Each row of a before or after table is a point. One or more steps were done to the points. Then noise was added and the rows were shuffled. The steps act on how far a point lies along the listed directions, d1 being the first. Write out the steps. A step turns or swaps two directions, mirrors them in a line or flattens them onto one, adds a multiple of one to another, or multiplies one. Angles are multiples of 10 degrees, from the lower direction toward the higher: turns from -170 to 170, lines from 10 to 170 but not 90. Use the fewest steps. Two steps may share a direction if one is a turn and the other turns, adds or multiplies; they go together, in the order done. Otherwise the lowest direction goes first.
In the rows, zero is written as 128.

Directions:
(1): [161 166]
(2): [166  95]
Before (12 x 2):
[[109  97]
 [149 149]
 [ 60 186]
 [121 135]
 [ 94 225]
 [173 180]
 [201 157]
 [155 154]
 [105 130]
 [135 102]
 [ 94 157]
 [185 116]]
After (12 x 2):
[[144 110]
 [100 163]
 [137 117]
 [124 138]
 [ 68 201]
 [155  94]
 [127 131]
 [143 108]
 [120 140]
 [127 131]
 [116 140]
 [ 73 197]]
Steps: flatten d1 and d2 onto the line at 100 degrees

Directions:
(1): [167  82 108 121 168  82]
(2): [ 62 129 110 163 168 108]
(3): [116 166  82  77 113  94]
Before (11 x 6):
[[ 89 174 102 101 109 123]
 [159 119 114 132 136 112]
 [111 145 141 120 108 127]
 [116 166 141 122  99 173]
 [ 82 153 135 136 112 161]
 [105 156 150 138 106 162]
 [151 115 122 127 127 119]
 [103 150 147 138 102 141]
 [ 96 129 158 164 120 152]
 [129 126 101 122 134  79]
 [151 137 115 108 123 112]]
After (11 x 6):
[[ 37 191 126 143 106 156]
 [ 63 224 151 125  56 214]
 [ 97 160 181 154  75 193]
 [ 70 204 170 138  61 205]
 [ 49 194 168 149  71 217]
 [140 128 101 115 146  94]
 [ 87 168 148 126  94 148]
 [178  96  98 126 162  81]
 [163 102 107 121 142  95]
 [ 77 185 167 143  68 177]
 [138  85  97 139 175  55]]
Steps: multiply d1 by 2.5; turn d2 and d3 by -50 degrees

Directions:
(1): [125 173 156 148 109 154  80 193 158]
(2): [189 115  82 162 173  95 108 151 147]
(3): [134 148  98 103 148 158 153 181  57]
(4): [139 203 152 114 171 106 173 113 152]
(5): [137  98 197 137 130  70 141 165  96]
Before (14 x 9):
[[160  82 119 143 160  71 134 136  93]
 [129  32 121 147 151 101 131 114 101]
 [133 223 105  86 157 180 101 143 173]
 [187 115  79 129 148 125 123 191 114]
 [137 200  54 159 146 193 105 174 183]
 [147  54 129 121 139  76 125 132  97]
 [125 179 160 156 125 127  95 146 191]
 [150 220  90 133 140 143 125 101 201]
 [146  45 128 134 131 113 136 154  82]
 [147  43  97 168 121  77 125 116 120]
 [171  70 105 178 147 116  86 153 133]
 [145  96  82 124 137 155 127 124  82]
 [106 101 197 134  82 116 117  98 147]
 [146 160 107 135 148 152 175 148 111]]
After (14 x 9):
[[155 106  87 145 147 135 166 117 118]
 [114 121 194 107 143  96 183 102 132]
 [135 132 170 127 160  59 154 101 137]
 [111 114 193 143  80 141  90 157 132]
 [170 156  32 150 137 161  86 154 164]
 [102 128 201 136 148  93 156  85 161]
 [161 134  30  97 157 176  89 155 114]
 [126 137 133 106 142 135 161  63 126]
 [167 161 115  92 167 100 198 121 124]
 [124 127 192 107 139  71 151 105 146]
 [141 195 178 129 171 116 166 120 144]
 [140 190  31 132 173 193 156 154 129]
 [137 154 115 152 135 153  95 201 124]
 [118 172 186 143 126  75 166  97 175]]
Steps: turn d1 and d3 by 60 degrees; mirror d2 and d4 in the line at 30 degrees

Directions:
(1): [112 162 119 193 180 106 165 169  84  91 121 105]
(2): [ 89 112 139  53 167  82 162 135  96 127 143 173]
(3): [ 70  88  92 142 133 167  65 122  72 123 116 144]
(4): [ 59 168 123 110  81 142 145 143 170  76  87 137]
(5): [184 166 100  85 135 111  92 101  93  77  82 122]
(6): [133  84 139 132 121  63  71 194 160 107 118 118]
Before (10 x 12):
[[178 118 114 181 116 117  86 143 148 151 123 112]
 [137  56 130 111 137  79  37 108 111 166 126 150]
 [ 52 134 174 103  99  78 138 174 148 113 138 154]
 [ 79 128 105 129 182 143 171 112  61 135 168 127]
 [ 54 154  80 174 144 182 140 105  79 119  97 153]
 [ 45 157 145 172 115 136 183 156 132  90 124 115]
 [117  81 195 172 122 146 130 159 162 194 196 133]
 [ 92 177 136 185  91 193 210 122 169 110 128  92]
 [115  90 140 182  92 152 130 138 151 218 164 100]
 [122 163 121 100  44 160 128  86 216 121  97 101]]
After (10 x 12):
[[ 73  39 143 148 117 111  80 190 145 130 145 121]
 [ 63 112 190 166 139 146 172 169 140 168 183 149]
 [100 118 120  88 150  84 145 142 110 136 132 171]
 [148 106 121 142  71 166  81 105 183 148 147  91]
 [ 89  70 147 129  93 155 100 115 134 157 148 127]
 [ 77  95 150 141 121  81 168 185 141 182 160 120]
 [ 95 160 153 163 112 176 157  96 104 162 162 134]
 [107 128 127 143 174  61 155 177 116 100 127  97]
 [179 102 124 106  75 107  75 124 210 149 104 143]
 [156 192 147 107 152  97 193  70 134 140 120 137]]
Steps: add 0.3 times d3 to d5; turn d1 and d3 by 140 degrees; turn d2 and d6 by -140 degrees; multiply d4 by 0

Directions:
(1): [133 146 130 148 143  88 208  96 140 182 161 176 181 142 137  91 157 168]
(2): [160 178 193 166  99 135 132 194 158 136 117 104 155  91 141 149 191 106]
Before (11 x 18):
[[142 134 133 131 143 118 194  86 129 191 149 164 152 166 129  97 109 148]
 [127  95  88 112 106 168  55 141 127  75 121  86 102 135  98 140  81  96]
 [107 103  94  88 110 166  60 123  84  97  91  90  73 135 128 138  77 112]
 [108  92 119  98 123 171  53 140 129  62 106  90  69 102 100 170  89  91]
 [112 133 157 129 114 129 132 133 127 114 134 132  99 108 148 124 122 100]
 [174 163 214 180  84 154  63 246 127 108  95  59 106  76 143 172 191  52]
 [127 126 166 150  95 172  79 153 134 102 116  92  99  90 136 155 140  89]
 [ 78  52  56  77 172 135 118  56 110 122 157 153  87 167  89 116  56 160]
 [156 145 148 129  97 157 125 183 121 109  97 120 131  97 125 141 157 103]
 [183 201 214 171 106 118 120 218 151 154 108 115 153  65 123 164 209 113]
 [105 103  97  98 150 135  80 105 126  85 123 130  98 114 106 115  92 141]]
After (11 x 18):
[[135 131 159 128 104 170  64 182 152  79 104  80  91  78 114 172 139  84]
 [107 122 144 125 124 134 127 126 121 109 133 131  96 116 147 128 109  97]
 [151 147 145 139 133 120 200  98 142 193 149 160 162 159 130  96 124 141]
 [ 94  68  49  67 169 116  72  67  74 109 115 152  63 152  85 124  38 150]
 [102  46  72  89 140 153  19 112  54  64 106  97  22 148 108 139  44  87]
 [109  92 120 127 113 171  65 114 119  88 120 101  78 107 131 143 102 103]
 [143 162 167 133  72 165  83 193 116 118  88  69 117  92 145 153 150  95]
 [158 136 140 146  92 164  72 188 153  86 120  69 128 107 103 151 136  86]
 [161 177 210 176 110 133 164 196 186 161 142 116 179  86 117 154 213 133]
 [126  97  94  92 123 156 110 126  91  99 101 136 100 133 112 130  95 120]
 [137 161 169 144 123 139  96 169 156 102 117 117 135  74 120 130 166 128]]
Steps: mirror d1 and d2 in the line at 170 degrees

Directions:
(1): [191 103 129  99  86 206 120 137 134  70 124  76 129 148 155 107 134 125
 171 187 147 119 182  91]
(2): [137 113 102 106 149 181  59 153  45 140 106 155 131 121 134  76 178 173
 115  99 151 110 122 189]
Before (9 x 24):
[[158 109 121  98  94 139 153 141 163  87 144  87 133 158 122 138 110 127
  158 194 136 130 144  88]
 [ 84 158 115 150 174  39 107 135  94 189 129 190 106 110  98 126 160 143
   78  68 122 110  66 211]
 [130 149  98 124 178 135 115 133  67 175 109 157 109 100 103 117 123 177
   98  92 154 134 121 170]
 [173 136 150 137  89 120 193  96 228  91 172  89 155 143 145 175  85  67
  150 207 122 134 166  46]
 [213 108 134  96  49 184 155 124 199  44 143  43 133 150 155 122 106  81
  184 239 157 118 216   9]
 [139 107 121 110 122 122 124 129 128 122 118 134 137 110 156 121 121 146
  142 134 145  98 137 121]
 [135 103 107 101 136 175 106 151  94  97 118 129 122 131 135  84 142 145
  144 122 154 117 142 134]
 [ 73 160 146 162 166  37 153 109 148 171 143 155 139 111 126 160  88  99
   96  76  92 125  83 117]
 [167 133 148 135  77 146 190 147 189  85 135 100 123 153 149 155 132 100
  160 165 148 145 151  69]]
After (9 x 24):
[[ 85 154 108 146 188  81  98 120  86 208 142 213 161  99 112 131 160 144
   62  65 125 118  70 205]
 [135 108 117 106 127 118 117 131 123 124 115 142 132 104 155 119 124 150
  137 126 142  95 131 126]
 [107 115  98 107 152 115 100 158  82 152 129 164 133 131 105 108 152 171
  106 109 143 118  85 177]
 [ 99 141 116 144 150 119 117 163  86 167 112 192 121 124 119 116 181 156
   97  69 154 137  85 184]
 [ 99 132  79 110 181 132  27 156   8 190 105 211 133  95 111  57 199 185
   60  55 168  93  87 216]
 [ 96 159 157 156 142  45 178 101 183 141 150 121 138 121 137 167  68  76
  118 119  95 126 109  71]
 [182 139 124 116 119 165 177 116 152 111 126  83 107 123 124 148  83 132
  151 174 150 140 177  81]
 [167 143 154 145  78  74 192 109 223  88 158  73  99 151 129 174  93  70
  160 196 117 124 150  71]
 [140 102 107 100 126 177 113 152 105  90 118 118 121 136 137  83 134 142
  153 133 155 116 151 120]]
Steps: swap d1 and d2
